Every row gives one point. Each copy is the shape, with its points in the same order, turned, moved and blurred by noise. Is it also mirrored, or only turned?

Shape (7 x 2):
[[ 21  -9]
 [  1  31]
 [ 12  24]
 [-40   3]
 [ 22 -37]
 [  7  17]
 [-35 -38]]
Copy 1 (7 x 2):
[[ 12 -30]
 [-15   3]
 [-12  -2]
 [ 28  33]
 [ 31 -41]
 [ -7  -1]
 [ 60   7]]
Copy 1 is: mirrored
Copy 2 (7 x 2):
[[-19   7]
 [ 14 -23]
 [  1 -20]
 [ 45  17]
 [-27  34]
 [  2 -12]
 [ 24  53]]
Copy 2 is: only turned

Shape (6 x 3):
[[-31 -29  48]
 [ 34 -17 -14]
 [-22 -26  49]
 [-39 -10 -26]
 [ 36  17 -17]
 [ -3   0  22]]
Copy 1 (6 x 3):
[[ 29 -41 -51]
 [ 28 -23  38]
 [ 34 -49 -38]
 [ -6  14 -17]
 [  3 -26  48]
 [ 13 -41 -12]]
Copy 1 is: only turned
Copy 2 (6 x 3):
[[-51 -37 -27]
 [ -2  40  -8]
 [-49 -21 -17]
 [ 34 -28  -5]
 [  5  42  24]
 [-22   1   8]]
Copy 2 is: mirrored

Shape (12 x 6):
[[-12   7 -13  -3  -3   0]
 [  1  -2  -3   0  -7  -9]
 [ -1  10 -17   0  29  -2]
 [ -8 -16  15  -7   3   5]
 [ 10   7  -5 -16  -8  -9]
 [-11   3 -11  -4  18 -12]
 [ -9 -42  -6 -10   5 -14]
 [ -9  -2  32   0 -15 -19]
 [-10   5 -16  -1  19 -13]
 [ -7  10  60 -19 -13 -16]
 [ 16   4   6   5  -9  -2]
 [  3   4  24   3  13 -13]]
Copy 1 (12 x 6):
[[  3 -15   1   3 -10  -7]
 [  6   2  -2   0  -4 -14]
 [  2 -17 -12 -12   5  17]
 [-12  -2   9   3  17 -18]
 [ -1   1 -18   0 -10 -17]
 [  8 -19  -7 -10   7  -1]
 [ 17  -2   0  18  33 -21]
 [ -4   7  14 -18   2 -42]
 [ 13 -19  -8 -10   5   3]
 [-32   7   7 -33   6 -58]
 [ -5  18   0  -6 -10  -9]
 [ -9   6   2 -27  12 -14]]
Copy 1 is: mirrored
Copy 2 (12 x 6):
[[ 14 -11 -13   1   5   4]
 [  0 -12   2  -1   2   4]
 [ 28  12   0   0   9  20]
 [-18   3  -9   6  13   8]
 [  8 -16  12  11   8  -2]
 [ 16  -2  -3  -2  12  22]
 [-19  -4  -2 -25  34   8]
 [-29 -23   1  12  -6  21]
 [ 20  -2  -2  -6  11  23]
 [-42 -21   8  44  -2  28]
 [ -2  -4  11   6 -11  -4]
 [-11   3  10  12  -6  27]]
Copy 2 is: only turned
Copy 3 (12 x 6):
[[ 15   1 -13  -2   6  17]
 [  4   0 -13  -3   2  -2]
 [ 25   1   0   5  33   4]
 [  0  -4   1 -29   4   8]
 [  5  17 -13   3  -3   1]
 [  7  -1 -11   1  25  15]
 [-23  -1 -24 -34  25   2]
 [-20 -14   5  -5 -18  12]
 [  6  -1 -10   4  28   8]
 [-32  -2  33  -6 -34  15]
 [  5  -7 -10  -1 -11 -12]
 [ -3 -12  17   0   2  -1]]
Copy 3 is: only turned
Copy 4 (12 x 6):
[[ 11   8 -11  10  -6   0]
 [  8  -7  -6  -4  -1  -5]
 [-11  22  -1  -3 -23   8]
 [ 10   0  14   0  14  12]
 [  2 -10   1   9  -8 -17]
 [  3   7  -1   0 -19  13]
 [ -8 -21  -2   2  12  30]
 [ 36 -18  14 -10   3   1]
 [ -2   9  -6   0 -25  15]
 [ 46 -21  48  -3   0 -11]
 [  7  -1   1 -15   2 -20]
 [ 12   1  24 -17 -11   0]]
Copy 4 is: mirrored

Shape (13 x 8):
[[-34  -1  16 -35  15   2  28 -27]
 [  1 -19 -14  13   2  31  28 -36]
 [  4   0 -46  13  36 -24  -5 -14]
 [ 10  -9  -7  29 -16  -2 -13  31]
 [ -7  12 -23   7  18  22  11 -24]
 [ 34 -17 -36  -5  -2  -2  25  -9]
 [ 21  14  10 -39 -11   7 -27  34]
 [-11 -26   5 -24  -9   3 -21 -27]
 [-23  -2 -38  27 -22 -23 -34  -6]
 [-29  12  12  25  22 -10  -3 -15]
 [  4  13  -1 -24 -22 -25 -14 -32]
 [ 34  22  25  30  -3  27 -39  28]
 [  8  -6  -8 -12 -20 -28  11  27]]
Copy 1 (13 x 8):
[[-19  24 -28 -43 -26  10  -2  12]
 [-25  -6  -6 -23 -29 -58   6  13]
 [  1  22  46 -19 -34 -28  -6 -31]
 [  9 -27  18  31  -1 -16   5 -20]
 [-12  20  10  -9 -38 -39  15   4]
 [ -3 -25  36 -34 -20 -37  24  -2]
 [ 15   0  24   8  20  24  28  25]
 [-32   6   6 -20  14  -6 -17  15]
 [-40  -2  34  24 -14 -12  -7 -40]
 [-10  29 -17   5 -26 -15  -8 -31]
 [-37  17  14 -26  16   7  24 -14]
 [ 26   4   4  49  26 -30  32  -1]
 [  5 -33  17 -12  -8  15  16 -18]]
Copy 1 is: mirrored
Copy 2 (13 x 8):
[[ 23  34  23 -12 -21  -1   5  38]
 [ -2  24  -4  19  -4 -41  36  10]
 [-17   5 -25 -44   1 -45 -13 -11]
 [-21 -15 -30   4  -5  12  13 -37]
 [ -8  20 -13   8   4 -34  -4  12]
 [ 12  -9  -2   0 -25 -50  10 -27]
 [ 37 -24  -7  17  -5  25 -34 -24]
 [ 32  20   9  -6  18   2  17 -11]
 [-35  20  -4 -26  25  -3   2 -46]
 [-24  12 -12 -25  11   7   7  29]
 [ 13  -7  38 -17  18  -7  -6 -10]
 [ -7 -45 -46  29  24  21  -8  -5]
 [ -2 -14   8 -12 -33   9   2 -34]]
Copy 2 is: only turned
Copy 3 (13 x 8):
[[ -5  13  32  12 -23  48 -51   2]
 [-42  -2  -8 -12 -27  33  -7   7]
 [-31  50  -6   8  21  -6 -10   9]
 [ 10 -23 -23   6  22 -15  -7   6]
 [-40  13   3  -3 -13   9 -21 -16]
 [-24  12  -7  23   1  27  25  10]
 [ 33 -11  -5  57  -4   0 -21 -35]
 [ -2   6 -17  35 -33  20 -40  20]
 [-24  -2 -14  22   6 -43 -35  36]
 [  0  17  10 -24  -5  -7 -48   4]
 [  6  15  14  40 -36  -9 -17  21]
 [ 34 -20 -35  -6  -7 -31  -5 -42]
 [ 18 -12  12  33  21   8  -4  17]]
Copy 3 is: only turned
Copy 4 (13 x 8):
[[-43   3 -13  27 -20   8   6   8]
 [-26  -9  -9 -11  21  45  25  11]
 [ -8 -60  -7 -23  16 -12  12  -3]
 [ 46 -11  17 -11  31   1   7   7]
 [-24 -23  -2 -28   4  19  10   6]
 [ 26 -44 -26  -3   6  41  18   4]
 [ 43   3  22   6 -36   5  -3 -24]
 [-10 -11  26  34   9  27  10 -22]
 [ 12 -41  21   0  49  -6 -29 -13]
 [-25   1   7  -5  21 -22  19  -2]
 [  2 -19 -13  15  12  12 -10 -47]
 [ 41  22  34 -37   9  -3  25 -29]
 [ 43 -11 -16  22   6  -5 -14   4]]
Copy 4 is: only turned
